Rows are points. Two turns around zero, p and q, are shown by what they do to some points. Where does a point land after both, in the order given? Backwards means that the second turn is done in reverse. Each puzzle has new turns, and all numbers are rounded.
(in the rows, 128 means zero)

Turn p:
[146 147] => [140 151]
[126  70] => [143  72]
[121 140] => [118 137]
[119 154] => [112 150]
Turn q:
[139 154] => [126 156]
[145  95] => [158 107]
[148 154] => [134 160]
[ 79 134] => [ 82 111]
[129 103] => [140 106]
Where do these land?
q, then p: [151  89] => [172 116]
p, then q backwards: [111 115] => [109 118]
q, then p: [144 170] => [110 169]
q, then p backwards: [107 138] => [106 134]

Turn p:
[143 145 166] => [164 142 150]
[133 106  84] => [104 102  94]
[116 166 144] => [137 169 137]
[120  95 117] => [107 100 131]
Turn q:
[126 141 116] => [128 144 121]
[122 152 167] => [115 139 171]
[153 141 134] => [152 137 142]
[111  93 133] => [110  94 119]
[159 126  66] => [170 143  75]
[ 97 116 151] => [ 93 111 141]
Where do these land?
q, then p backwards: [108 191 124] => [ 84 177 135]
p, then q: [193 130 128] => [186 112 103]
q, then p: [109 130 139] => [115 136 144]
p, then q: [121  99 122] => [110 104 123]
p, then q: [124 114 137] => [123 114 137]
q, then p backwards: [113 104 118] => [133 112 103]

Turn p:
[118 141 153 118] => [105 143 142 122]
[149 150 116 126] => [149 150 121 118]
[ 97  68 108 119] => [109  64 106 135]
[106 152 103 140] => [125 147  98 151]
[158 156 106 123] => [159 155 113 112]
[140 103 182 143] => [121 111 188 131]
Turn q:
[ 83 133  90 113] => [ 69 115 129 136]
[131 118 167 109] => [147 131 152  96]
[123 113  97 111] => [108  97 117 128]
[132 154  90 132] => [105 134  91 143]
[156 116 172 172] => [188 148 147 147]
[144 133 151 131] => [151 142 130 119]
Where do these land?
q, then p: [104 117 135 141] => [116 131 152 141]
q, then p: [180 144  95  72] => [140  96  59  92]
p, then q: [133 149 138 110] => [112 143 123 108]
p, then q backwards: [128 144 125 154] => [130 135 132 157]
p, then q backwards: [124  79 158 150] => [100  74 122 133]
p, then q backwards: [ 99 136 117 141] => [125 141 102 146]

Turn p:
[ 92 148 113 104 128  88] => [107 105 130 121 155  79]
[137 155 132  94 129 140] => [134 150 153 109 152 122]
[ 75 142  98 142 150 135] => [100 129  92 157 167 114]
[147 116 143 163  76 136] => [116 148 131 132  64 135]
[121  92 161 165 125 165] => [134 136 130 180  97 166]
[108 142 144 154 141 135] => [139 141 113 161 131 116]
[187 117 111 101 150 103] => [161 102 129  68 132 146]
[155 112 123  99 125 122] => [132 113 148  97 128 144]
Turn q:
[104 130 134 117 156 105] => [145 137 138 129 168 126]
[121 116 153 148 108 174] => [ 83 100 151 119 109 134]
[130 150  83 143 150  85] => [159 142  86 169 150 124]
[117  94 169 144  86 170] => [ 79  93 163 101 101 109]
[141 129 111 111 110  95] => [151 149 106 123 118 104]
[173 106 133 138 130 127] => [155 110 138 135  90 129]
[126 162 159 134 128 153] => [ 96 148 155 139 122 150]
[112 137  83  89 156 115] => [157 145  88 110 165 148]
Where do these land?
q, then p: [182 152 135 163 148 126] => [126 167 111 142  73 138]
q, then p: [156  93 143 142  96 147] => [ 98 106 162 128  92 123]
q, then p backwards: [105 138 107 136 148 132] => [111 123 110 127 155 142]
q, then p backwards: [149  97 118 184 159  89] => [ 99 109 180 145 170  94]
p, then q: [120 130 136  86 133 128] => [142 127 167 126 141 135]
q, then p: [130 117  87 113 121 127] => [109 121 117  94 141 143]
p, then q: [ 99 165  98  86  98 136] => [132 162 148 128 193 127]
q, then p: [ 90 136 146 102 134 149] => [139 129 149 148 173 125]
q, then p: [122 125 183 140 115 119] => [150 118 152 156 110  93]
